Each row is a point. The ring and each string are closed loops that go straight from each point to the next, and from the last back to the first. Before rounding, they use only three directions, however many columns there are. Count how often each string passes through the ring. Passing back the other way cancels.

Ring:
[[0.085,0.008,0.005,0.013],
[0.066,0.046,-0.007,0.010],
[0.038,0.059,-0.009,0.013],
[0.005,0.056,-0.008,0.021],
[-0.022,0.031,-0.006,0.030],
[-0.029,-0.005,0.000,0.038],
[-0.012,-0.041,0.013,0.041],
[0.020,-0.055,0.024,0.039],
[0.057,-0.046,0.025,0.030],
[0.074,-0.030,0.019,0.023]]
String:
[[0.019,-0.081,0.039,0.045],
[0.021,-0.077,0.003,0.038],
[0.027,-0.039,-0.015,0.029],
[0.026,-0.008,0.010,0.028],
[0.022,-0.019,0.038,0.035],
[0.023,-0.051,0.064,0.043],
[0.033,-0.073,0.064,0.045],
[0.035,-0.049,0.056,0.039],
[0.033,-0.018,0.023,0.030],
[0.042,-0.026,-0.006,0.025],
[0.051,-0.043,-0.006,0.026],
[0.060,-0.072,0.026,0.033],
[0.054,-0.078,0.055,0.039],
[0.040,-0.058,0.062,0.041],
[0.030,-0.024,0.032,0.033],
[0.026,-0.046,0.056,0.041],
[0.023,-0.070,0.055,0.045]]
Times through: 0
String:
[[0.080,0.008,-0.038,0.008],
[0.040,0.002,0.006,0.023],
[0.077,0.009,0.046,0.021],
[0.093,0.025,0.030,0.013],
[0.044,0.015,0.028,0.024],
[0.051,0.013,-0.025,0.015],
[0.087,0.025,-0.028,0.006]]
Times through: 0

Ring:
[[0.094,-0.043,0.019,0.036,-0.027,0.013,0.013,0.002],
[0.082,0.036,-0.003,0.057,-0.017,0.000,0.003,0.007],
[0.045,0.065,-0.004,0.061,-0.011,-0.018,-0.003,0.004],
[-0.015,0.060,0.010,0.052,-0.006,-0.039,-0.006,-0.006],
[-0.049,0.020,0.019,0.034,-0.004,-0.047,-0.006,-0.016],
[-0.047,-0.048,0.019,0.009,-0.005,-0.036,-0.003,-0.025],
[0.005,-0.093,0.021,0.003,-0.014,-0.012,0.006,-0.021],
[0.062,-0.085,0.026,0.017,-0.025,0.006,0.013,-0.009]]
String:
[[0.095,-0.024,-0.032,0.029,-0.010,0.016,0.001,-0.004],
[0.081,-0.011,-0.031,0.032,-0.008,0.009,-0.001,-0.004],
[0.114,0.008,-0.036,0.044,-0.011,0.018,0.001,0.004],
[0.137,0.033,-0.004,0.066,-0.026,0.019,0.009,0.016],
[0.087,0.021,0.059,0.069,-0.039,-0.003,0.018,0.015],
[0.058,0.006,0.039,0.053,-0.028,-0.009,0.011,0.005],
[0.045,-0.002,-0.012,0.034,-0.009,-0.007,-0.001,-0.007],
[0.054,-0.003,0.019,0.044,-0.020,-0.007,0.007,0.000],
[0.091,-0.005,0.056,0.059,-0.039,0.002,0.019,0.012],
[0.067,-0.017,0.045,0.048,-0.031,-0.003,0.015,0.004],
[0.068,-0.024,-0.015,0.029,-0.011,0.004,0.001,-0.006],
[0.093,-0.040,-0.024,0.025,-0.012,0.016,0.003,-0.005],
[0.127,-0.062,0.024,0.036,-0.034,0.026,0.019,0.006],
[0.117,-0.056,0.061,0.047,-0.045,0.018,0.026,0.011],
[0.128,-0.048,0.018,0.040,-0.032,0.025,0.017,0.007]]
Times through: 1

Ring:
[[0.084,0.022,-0.025,0.004,-0.053,0.027,0.015,-0.010,-0.014],
[0.025,0.099,-0.013,0.004,-0.040,0.027,-0.002,-0.009,-0.032],
[-0.026,0.099,0.008,0.015,-0.023,0.021,-0.014,-0.001,-0.037],
[-0.064,0.024,0.036,0.036,-0.007,0.009,-0.019,0.012,-0.027],
[-0.044,-0.051,0.030,0.044,-0.016,0.004,-0.007,0.017,-0.013],
[0.022,-0.093,0.001,0.036,-0.040,0.008,0.014,0.011,0.000],
[0.079,-0.048,-0.020,0.017,-0.053,0.020,0.021,-0.002,-0.002]]
String:
[[0.058,0.088,0.037,-0.001,-0.007,0.034,-0.022,-0.010,-0.027],
[0.036,0.147,-0.011,-0.006,-0.036,0.034,-0.008,-0.015,-0.039],
[0.006,0.129,-0.056,0.003,-0.067,0.025,0.014,-0.011,-0.039],
[0.001,0.054,-0.048,0.016,-0.065,0.017,0.019,-0.003,-0.027],
[0.020,0.039,-0.009,0.015,-0.040,0.021,0.003,-0.002,-0.022],
[0.059,0.053,0.040,0.005,-0.007,0.031,-0.019,-0.007,-0.021],
[0.111,0.076,0.002,-0.010,-0.033,0.039,-0.003,-0.017,-0.020],
[0.114,0.049,-0.051,-0.007,-0.070,0.033,0.025,-0.017,-0.016],
[0.115,0.038,-0.039,-0.005,-0.063,0.033,0.021,-0.016,-0.014],
[0.111,0.047,0.002,-0.006,-0.034,0.036,0.001,-0.014,-0.015],
[0.064,0.039,0.034,0.006,-0.012,0.030,-0.015,-0.006,-0.018],
[0.044,0.046,0.011,0.009,-0.026,0.026,-0.006,-0.005,-0.021]]
Times through: 1

Ring:
[[0.103,-0.038,-0.031,0.077,-0.021,-0.020,0.030,0.009,-0.016,0.055,-0.015,0.018],
[0.016,0.045,0.024,0.039,-0.054,-0.057,0.034,-0.008,-0.020,0.033,-0.002,-0.004],
[-0.102,0.080,0.087,0.001,-0.047,-0.070,0.016,-0.018,-0.007,0.009,0.003,-0.029],
[-0.137,0.019,0.104,-0.001,-0.003,-0.040,-0.014,-0.012,0.008,0.005,-0.010,-0.032],
[-0.025,-0.089,0.036,0.047,0.037,0.008,-0.021,0.009,0.011,0.032,-0.028,-0.004],
[0.064,-0.113,-0.018,0.078,0.034,0.018,-0.004,0.018,0.004,0.051,-0.029,0.014]]
String:
[[-0.019,0.005,0.024,0.040,-0.014,-0.033,0.018,-0.001,0.001,0.031,-0.005,-0.010],
[-0.007,0.039,-0.004,0.045,-0.026,-0.043,0.040,0.000,0.004,0.034,0.010,-0.013],
[0.049,0.050,-0.015,0.054,-0.054,-0.055,0.052,-0.002,-0.015,0.042,0.007,0.000],
[0.099,0.026,-0.006,0.061,-0.068,-0.055,0.044,-0.004,-0.035,0.048,-0.009,0.015],
[0.107,-0.005,0.024,0.057,-0.068,-0.050,0.023,-0.007,-0.049,0.047,-0.028,0.023],
[0.047,-0.015,0.019,0.052,-0.031,-0.034,0.017,-0.001,-0.020,0.040,-0.018,0.007],
[0.027,-0.015,0.004,0.054,-0.015,-0.026,0.021,0.003,-0.006,0.040,-0.010,0.001],
[0.034,-0.008,-0.045,0.069,0.000,-0.018,0.040,0.012,0.014,0.046,0.008,-0.004],
[0.003,-0.010,-0.002,0.052,-0.003,-0.023,0.023,0.006,0.007,0.037,-0.002,-0.007],
[0.012,-0.010,0.022,0.046,-0.019,-0.031,0.015,0.000,-0.009,0.035,-0.012,-0.001],
[0.050,0.002,0.053,0.040,-0.059,-0.052,0.011,-0.011,-0.041,0.036,-0.027,0.011],
[0.055,0.043,0.048,0.037,-0.082,-0.070,0.028,-0.015,-0.046,0.036,-0.017,0.009],
[0.015,0.023,0.061,0.030,-0.058,-0.057,0.013,-0.013,-0.033,0.030,-0.020,0.002],
[-0.018,0.016,0.033,0.036,-0.025,-0.040,0.018,-0.004,-0.005,0.029,-0.005,-0.010],
[-0.049,0.064,0.021,0.029,-0.032,-0.054,0.037,-0.006,0.006,0.024,0.014,-0.022],
[-0.074,0.120,0.042,0.013,-0.062,-0.081,0.048,-0.016,-0.002,0.016,0.023,-0.030],
[-0.054,0.117,0.086,0.002,-0.091,-0.095,0.033,-0.026,-0.031,0.014,0.003,-0.019],
[-0.020,0.073,0.096,0.009,-0.086,-0.084,0.017,-0.025,-0.043,0.019,-0.015,-0.006],
[-0.004,0.027,0.071,0.025,-0.055,-0.058,0.010,-0.014,-0.031,0.026,-0.019,-0.002]]
Times through: 2

Ring:
[[0.045,-0.015,0.030,0.009,-0.040,0.059,-0.024,-0.020,-0.002,-0.030,-0.007,0.002,0.024,-0.015],
[0.011,0.054,0.007,0.011,-0.043,0.009,0.029,-0.006,-0.004,-0.021,-0.011,-0.006,0.017,0.003],
[-0.022,0.093,0.001,0.002,-0.045,-0.023,0.052,0.014,-0.011,-0.013,-0.027,-0.007,0.009,0.013],
[-0.053,0.104,0.003,-0.013,-0.038,-0.045,0.050,0.031,-0.020,-0.003,-0.049,-0.004,-0.003,0.021],
[-0.048,0.073,0.007,-0.016,-0.023,-0.039,0.026,0.023,-0.018,0.001,-0.053,-0.004,-0.008,0.021],
[-0.029,0.029,0.012,-0.014,-0.009,-0.020,-0.004,0.008,-0.013,0.002,-0.048,-0.004,-0.009,0.015],
[0.012,-0.045,0.032,-0.012,-0.002,0.030,-0.057,-0.013,-0.008,-0.006,-0.039,0.002,-0.002,-0.002],
[0.034,-0.079,0.050,-0.013,-0.011,0.066,-0.083,-0.017,-0.008,-0.017,-0.034,0.009,0.007,-0.016],
[0.051,-0.087,0.061,-0.011,-0.028,0.093,-0.090,-0.018,-0.008,-0.029,-0.027,0.015,0.018,-0.027],
[0.056,-0.063,0.052,-0.002,-0.038,0.088,-0.067,-0.020,-0.005,-0.033,-0.016,0.011,0.023,-0.026]]
String:
[[0.034,-0.018,-0.022,0.029,0.029,-0.011,-0.005,-0.055,0.016,0.006,0.003,-0.029,-0.002,0.019],
[0.007,0.003,0.006,0.004,-0.002,-0.001,-0.010,-0.018,-0.002,-0.003,-0.024,-0.011,0.000,0.010],
[-0.029,0.022,0.041,-0.029,-0.038,0.012,-0.023,0.028,-0.024,-0.012,-0.060,0.013,0.000,0.000],
[-0.056,0.038,0.036,-0.037,-0.027,-0.016,-0.016,0.039,-0.029,-0.001,-0.076,0.011,-0.012,0.010],
[-0.054,0.032,0.057,-0.048,-0.049,0.009,-0.029,0.053,-0.036,-0.012,-0.083,0.023,-0.005,-0.002],
[0.006,0.006,0.018,-0.002,-0.018,0.013,-0.014,-0.008,-0.007,-0.010,-0.028,-0.003,0.005,0.003],
[0.021,-0.018,-0.010,0.017,0.023,-0.008,-0.014,-0.041,0.009,0.005,-0.011,-0.022,-0.004,0.016],
[0.029,-0.056,0.002,0.011,0.032,0.008,-0.045,-0.045,0.008,0.006,-0.017,-0.017,-0.007,0.011],
[0.033,-0.090,0.036,-0.007,0.014,0.048,-0.085,-0.030,-0.002,-0.005,-0.032,0.000,-0.002,-0.006],
[0.067,-0.102,0.011,0.021,0.032,0.048,-0.073,-0.066,0.016,-0.004,0.001,-0.016,0.004,-0.003],
[0.039,-0.042,0.016,0.010,-0.001,0.035,-0.039,-0.035,0.004,-0.011,-0.011,-0.008,0.008,-0.002],
[0.014,-0.034,0.056,-0.021,-0.039,0.059,-0.058,0.007,-0.017,-0.024,-0.043,0.016,0.011,-0.017],
[0.033,-0.095,0.094,-0.037,-0.052,0.115,-0.116,0.012,-0.024,-0.037,-0.053,0.035,0.018,-0.040],
[0.049,-0.143,0.126,-0.050,-0.064,0.161,-0.163,0.017,-0.031,-0.048,-0.062,0.050,0.024,-0.058],
[0.077,-0.110,0.036,0.012,0.003,0.084,-0.088,-0.053,0.008,-0.020,-0.003,-0.002,0.015,-0.019],
[0.053,-0.043,-0.003,0.027,0.014,0.025,-0.026,-0.055,0.014,-0.007,0.006,-0.020,0.008,0.004],
[0.018,-0.014,0.025,-0.002,-0.019,0.030,-0.028,-0.013,-0.006,-0.014,-0.025,-0.001,0.008,-0.003],
[0.009,-0.070,0.080,-0.039,-0.039,0.080,-0.098,0.018,-0.026,-0.025,-0.063,0.029,0.007,-0.026],
[0.013,-0.088,0.064,-0.031,-0.010,0.064,-0.102,-0.001,-0.017,-0.012,-0.057,0.018,-0.001,-0.016],
[0.018,-0.057,0.016,-0.001,0.022,0.016,-0.056,-0.030,0.000,0.003,-0.031,-0.009,-0.007,0.006]]
Times through: 2
String:
[[0.066,-0.020,-0.007,0.036,-0.005,0.033,-0.004,-0.057,0.017,-0.017,0.021,-0.021,0.020,0.000],
[0.020,0.007,0.011,0.008,-0.019,0.017,-0.005,-0.018,-0.001,-0.014,-0.015,-0.007,0.010,0.002],
[-0.015,0.056,0.039,-0.018,-0.068,0.025,0.008,0.030,-0.023,-0.028,-0.042,0.014,0.016,-0.008],
[-0.024,0.053,0.041,-0.024,-0.062,0.018,0.002,0.034,-0.025,-0.023,-0.051,0.015,0.011,-0.005],
[-0.065,0.127,0.029,-0.030,-0.078,-0.023,0.051,0.061,-0.034,-0.019,-0.063,0.013,0.006,0.008],
[-0.098,0.175,0.010,-0.032,-0.071,-0.069,0.086,0.073,-0.036,-0.007,-0.073,0.006,-0.004,0.025],
[-0.042,0.100,-0.021,0.004,-0.013,-0.064,0.061,0.007,-0.008,0.006,-0.033,-0.019,-0.007,0.032],
[-0.005,0.037,-0.011,0.010,-0.001,-0.026,0.020,-0.016,0.000,0.001,-0.020,-0.018,-0.002,0.020],
[-0.006,0.022,0.006,0.000,-0.009,-0.009,0.001,-0.008,-0.006,-0.003,-0.030,-0.009,-0.001,0.012],
[0.012,-0.004,-0.017,0.017,0.026,-0.022,-0.003,-0.039,0.009,0.009,-0.013,-0.024,-0.007,0.022],
[0.025,-0.015,-0.002,0.015,0.008,0.005,-0.014,-0.036,0.006,-0.003,-0.010,-0.016,0.002,0.010],
[0.000,-0.026,0.051,-0.024,-0.031,0.043,-0.054,0.011,-0.019,-0.017,-0.050,0.014,0.005,-0.011],
[0.015,-0.083,0.086,-0.040,-0.040,0.091,-0.109,0.016,-0.026,-0.027,-0.062,0.031,0.009,-0.030],
[0.042,-0.138,0.119,-0.049,-0.055,0.146,-0.157,0.016,-0.030,-0.042,-0.064,0.046,0.019,-0.052],
[0.090,-0.133,0.057,0.005,-0.013,0.117,-0.111,-0.049,0.004,-0.031,-0.005,0.009,0.023,-0.033],
[0.071,-0.050,-0.006,0.035,0.013,0.036,-0.026,-0.067,0.020,-0.011,0.019,-0.023,0.014,0.001],
[0.055,-0.026,-0.005,0.030,0.003,0.026,-0.013,-0.053,0.015,-0.011,0.011,-0.020,0.013,0.003]]
Times through: 2

Ring:
[[-0.004,0.071,-0.041,-0.029,-0.001,-0.043,-0.028,0.004,-0.050,0.029,0.032,-0.004,0.007,0.087],
[-0.031,0.078,-0.011,-0.017,-0.034,-0.044,-0.041,0.003,-0.082,0.054,0.046,0.016,0.029,0.043],
[-0.054,0.035,0.015,-0.009,-0.044,-0.006,-0.035,-0.001,-0.037,0.036,0.018,0.026,0.047,-0.002],
[-0.056,0.002,0.037,-0.012,-0.032,0.029,-0.024,-0.004,0.020,-0.002,-0.011,0.029,0.037,-0.003],
[-0.040,-0.026,0.022,-0.020,-0.003,0.050,-0.008,-0.006,0.076,-0.038,-0.039,0.014,0.022,0.020],
[-0.016,-0.025,-0.036,-0.026,0.016,0.030,-0.001,-0.006,0.073,-0.030,-0.042,-0.012,0.021,0.042],
[-0.002,0.017,-0.060,-0.029,0.016,-0.009,-0.010,-0.001,0.019,-0.002,-0.011,-0.019,0.015,0.070]]
String:
[[-0.038,-0.025,-0.042,-0.013,-0.014,0.021,-0.011,-0.007,0.036,0.007,-0.032,-0.007,0.056,-0.009],
[-0.052,-0.052,0.021,-0.014,-0.010,0.065,-0.005,-0.009,0.094,-0.039,-0.055,0.014,0.039,-0.013],
[-0.056,-0.014,0.078,-0.018,-0.017,0.061,-0.016,-0.005,0.071,-0.047,-0.029,0.040,0.012,0.016],
[-0.052,0.031,0.097,-0.021,-0.024,0.035,-0.029,-0.001,0.025,-0.031,0.004,0.052,-0.003,0.043],
[-0.040,0.019,0.005,-0.016,-0.022,0.007,-0.024,-0.002,0.000,0.009,0.000,0.016,0.032,0.020],
[-0.055,0.003,-0.027,-0.004,-0.044,-0.001,-0.027,-0.005,-0.021,0.045,-0.003,0.008,0.073,-0.034],
[-0.058,0.050,-0.013,-0.002,-0.061,-0.032,-0.044,-0.001,-0.084,0.075,0.035,0.021,0.069,-0.024],
[-0.045,0.090,-0.017,-0.007,-0.058,-0.061,-0.052,0.004,-0.126,0.090,0.064,0.021,0.054,0.011],
[-0.033,0.060,-0.045,-0.012,-0.038,-0.047,-0.038,0.001,-0.082,0.070,0.037,0.003,0.052,0.017],
[-0.028,0.043,-0.029,-0.017,-0.022,-0.024,-0.029,0.000,-0.039,0.037,0.018,0.004,0.036,0.032],
[-0.023,0.078,0.020,-0.026,-0.016,-0.027,-0.036,0.004,-0.049,0.018,0.039,0.024,-0.001,0.079],
[-0.023,0.125,0.011,-0.022,-0.035,-0.068,-0.053,0.008,-0.124,0.063,0.079,0.028,0.006,0.082],
[-0.036,0.092,-0.015,-0.013,-0.046,-0.059,-0.048,0.004,-0.113,0.076,0.061,0.019,0.040,0.033],
[-0.043,0.028,-0.040,-0.008,-0.039,-0.022,-0.031,-0.002,-0.048,0.056,0.014,0.003,0.063,-0.009],
[-0.038,0.034,0.002,-0.016,-0.026,-0.006,-0.029,-0.001,-0.021,0.022,0.012,0.016,0.032,0.025],
[-0.044,0.041,0.040,-0.017,-0.029,0.004,-0.032,0.000,-0.016,0.008,0.016,0.032,0.019,0.033],
[-0.044,0.000,-0.008,-0.013,-0.024,0.014,-0.021,-0.004,0.012,0.012,-0.012,0.010,0.046,-0.001],
[-0.061,-0.039,0.020,-0.008,-0.028,0.051,-0.013,-0.008,0.060,-0.013,-0.040,0.019,0.054,-0.032],
[-0.058,-0.041,0.066,-0.016,-0.013,0.076,-0.008,-0.008,0.100,-0.056,-0.049,0.032,0.021,0.000],
[-0.039,0.004,0.084,-0.028,0.001,0.055,-0.015,-0.003,0.075,-0.063,-0.022,0.039,-0.015,0.060],
[-0.032,0.010,0.014,-0.022,-0.007,0.020,-0.017,-0.003,0.031,-0.016,-0.012,0.015,0.016,0.039]]
Times through: 1
String:
[[-0.067,0.034,0.008,0.000,-0.064,-0.013,-0.041,-0.002,-0.062,0.062,0.024,0.028,0.071,-0.037],
[-0.047,0.023,-0.039,-0.006,-0.042,-0.019,-0.031,-0.003,-0.046,0.057,0.012,0.004,0.068,-0.018],
[-0.034,0.034,-0.028,-0.014,-0.027,-0.019,-0.029,-0.001,-0.035,0.038,0.014,0.005,0.044,0.018],
[-0.021,0.108,0.041,-0.028,-0.020,-0.040,-0.044,0.007,-0.076,0.023,0.061,0.035,-0.015,0.099],
[-0.009,0.141,0.012,-0.030,-0.021,-0.075,-0.052,0.010,-0.124,0.052,0.086,0.027,-0.015,0.117],
[-0.004,0.110,-0.056,-0.025,-0.018,-0.080,-0.042,0.007,-0.116,0.071,0.066,-0.002,0.017,0.087],
[-0.015,0.047,-0.067,-0.019,-0.014,-0.041,-0.027,0.001,-0.051,0.048,0.021,-0.012,0.039,0.043],
[-0.020,0.044,-0.024,-0.023,-0.010,-0.019,-0.025,0.001,-0.024,0.020,0.015,0.003,0.021,0.054],
[-0.004,0.104,0.012,-0.034,-0.002,-0.045,-0.037,0.007,-0.064,0.016,0.054,0.019,-0.022,0.121],
[-0.003,0.110,0.001,-0.033,-0.005,-0.055,-0.039,0.008,-0.078,0.028,0.059,0.016,-0.017,0.118],
[-0.003,0.122,-0.031,-0.029,-0.015,-0.078,-0.045,0.008,-0.114,0.059,0.072,0.007,0.000,0.106],
[-0.023,0.050,-0.069,-0.014,-0.026,-0.046,-0.031,0.000,-0.068,0.065,0.027,-0.010,0.052,0.023],
[-0.030,0.032,-0.038,-0.015,-0.023,-0.021,-0.027,-0.001,-0.033,0.038,0.012,0.000,0.044,0.021],
[-0.031,0.075,0.019,-0.021,-0.027,-0.028,-0.039,0.003,-0.058,0.030,0.040,0.026,0.012,0.058],
[-0.034,0.067,0.035,-0.022,-0.024,-0.015,-0.036,0.003,-0.040,0.015,0.033,0.031,0.006,0.060],
[-0.060,0.069,0.058,-0.010,-0.055,-0.015,-0.047,0.002,-0.068,0.040,0.044,0.047,0.031,0.013],
[-0.067,0.003,0.006,-0.001,-0.053,0.010,-0.031,-0.005,-0.019,0.039,-0.001,0.022,0.071,-0.044],
[-0.051,-0.019,-0.032,-0.006,-0.033,0.015,-0.019,-0.007,0.012,0.027,-0.022,0.001,0.070,-0.034],
[-0.036,0.025,0.018,-0.020,-0.017,0.009,-0.024,-0.001,0.005,-0.001,0.002,0.020,0.020,0.036],
[-0.051,0.022,0.077,-0.019,-0.023,0.034,-0.026,-0.002,0.027,-0.026,-0.002,0.043,0.006,0.034],
[-0.049,0.023,0.084,-0.021,-0.019,0.036,-0.026,-0.001,0.032,-0.032,-0.002,0.045,0.000,0.042],
[-0.063,-0.008,0.080,-0.014,-0.028,0.055,-0.021,-0.005,0.054,-0.033,-0.021,0.044,0.021,0.003],
[-0.064,-0.040,0.005,-0.005,-0.034,0.045,-0.015,-0.009,0.048,0.001,-0.038,0.015,0.066,-0.046],
[-0.045,0.000,-0.002,-0.013,-0.024,0.017,-0.020,-0.004,0.015,0.008,-0.013,0.012,0.043,0.001],
[-0.039,0.035,0.034,-0.020,-0.020,0.008,-0.028,0.000,-0.002,-0.001,0.009,0.027,0.014,0.041],
[-0.056,0.052,0.071,-0.014,-0.041,0.006,-0.039,0.001,-0.029,0.011,0.026,0.048,0.018,0.025]]
Times through: 5

Ring:
[[-0.015,-0.038,-0.038,-0.024,0.009,-0.041,-0.019,0.028,-0.011,0.009,-0.021,0.015,0.044,0.020],
[0.004,-0.011,-0.044,-0.014,-0.032,-0.046,-0.004,0.006,-0.002,0.014,-0.028,-0.010,0.002,0.051],
[0.028,0.016,-0.033,-0.007,-0.056,-0.031,0.008,-0.018,0.005,0.017,-0.028,-0.024,-0.031,0.055],
[0.040,0.038,-0.003,0.001,-0.066,0.000,0.019,-0.030,0.011,0.018,-0.022,-0.030,-0.053,0.036],
[0.026,0.043,0.034,0.012,-0.062,0.035,0.028,-0.018,0.016,0.021,-0.014,-0.028,-0.060,0.006],
[0.003,0.029,0.055,0.015,-0.040,0.054,0.026,0.005,0.015,0.021,-0.007,-0.015,-0.042,-0.024],
[-0.014,0.004,0.060,0.004,-0.002,0.057,0.011,0.024,0.007,0.016,0.000,0.008,-0.003,-0.051],
[-0.024,-0.034,0.046,-0.020,0.052,0.044,-0.017,0.040,-0.009,0.005,0.005,0.041,0.060,-0.075],
[-0.026,-0.057,0.019,-0.037,0.075,0.017,-0.035,0.044,-0.019,-0.001,0.003,0.056,0.095,-0.069],
[-0.025,-0.058,-0.013,-0.037,0.057,-0.016,-0.035,0.041,-0.019,0.001,-0.008,0.045,0.087,-0.031]]
String:
[[0.049,0.062,0.032,0.013,-0.081,0.036,0.034,-0.040,0.020,0.022,-0.016,-0.039,-0.082,0.017],
[0.036,0.063,0.050,0.021,-0.080,0.052,0.039,-0.029,0.023,0.024,-0.013,-0.039,-0.086,0.004],
[-0.010,0.056,0.052,0.048,-0.106,0.046,0.058,0.009,0.032,0.036,-0.020,-0.058,-0.108,0.027],
[-0.008,0.012,0.025,0.010,-0.038,0.022,0.018,0.015,0.010,0.020,-0.014,-0.015,-0.028,0.001],
[0.013,-0.004,0.028,-0.018,0.012,0.030,-0.007,0.003,-0.003,0.007,-0.003,0.018,0.021,-0.039],
[0.008,-0.004,0.065,-0.018,0.035,0.068,-0.008,0.009,-0.003,0.005,0.009,0.033,0.032,-0.085],
[-0.007,-0.017,0.072,-0.020,0.052,0.072,-0.013,0.024,-0.006,0.004,0.012,0.043,0.049,-0.099],
[0.006,-0.018,0.022,-0.026,0.031,0.023,-0.017,0.010,-0.009,0.004,-0.002,0.030,0.044,-0.046],
[0.005,-0.020,0.018,-0.026,0.030,0.019,-0.018,0.012,-0.009,0.004,-0.003,0.029,0.044,-0.042],
[0.010,-0.057,0.029,-0.063,0.114,0.034,-0.056,0.016,-0.029,-0.013,0.014,0.083,0.127,-0.110],
[-0.032,-0.095,0.032,-0.067,0.154,0.032,-0.069,0.059,-0.037,-0.015,0.019,0.106,0.173,-0.134],
[-0.056,-0.044,0.010,-0.004,0.019,0.001,-0.006,0.065,-0.004,0.015,-0.011,0.019,0.042,-0.019],
[-0.021,-0.020,0.004,-0.007,-0.003,0.000,-0.002,0.031,-0.001,0.014,-0.014,0.007,0.018,-0.004],
[-0.054,-0.048,-0.018,-0.008,0.010,-0.027,-0.009,0.062,-0.006,0.015,-0.019,0.013,0.042,0.010],
[-0.045,-0.070,-0.046,-0.031,0.040,-0.053,-0.032,0.058,-0.019,0.006,-0.019,0.033,0.083,0.010],
[-0.042,-0.019,-0.025,0.011,-0.043,-0.035,0.013,0.046,0.006,0.024,-0.029,-0.020,-0.012,0.051],
[0.003,-0.021,-0.015,-0.024,0.008,-0.015,-0.015,0.011,-0.008,0.008,-0.014,0.015,0.033,-0.001],
[0.025,-0.034,-0.049,-0.048,0.028,-0.045,-0.036,-0.005,-0.020,-0.001,-0.018,0.029,0.064,0.010],
[0.009,-0.006,-0.082,-0.009,-0.065,-0.084,0.002,-0.001,0.000,0.019,-0.042,-0.031,-0.020,0.103],
[-0.010,0.015,-0.028,0.018,-0.082,-0.034,0.027,0.013,0.014,0.028,-0.034,-0.043,-0.055,0.075],
[0.005,0.001,-0.003,-0.007,-0.024,-0.004,0.003,0.006,0.002,0.015,-0.017,-0.005,-0.005,0.012],
[0.051,0.009,-0.021,-0.030,-0.015,-0.015,-0.012,-0.033,-0.006,0.005,-0.017,0.003,0.006,0.014],
[0.071,0.053,-0.027,-0.005,-0.087,-0.020,0.019,-0.059,0.011,0.017,-0.030,-0.041,-0.070,0.065],
[0.036,0.063,-0.004,0.026,-0.119,-0.003,0.045,-0.033,0.025,0.030,-0.032,-0.064,-0.108,0.074],
[0.034,0.072,0.014,0.034,-0.126,0.014,0.053,-0.031,0.030,0.032,-0.029,-0.068,-0.122,0.065]]
Times through: 3
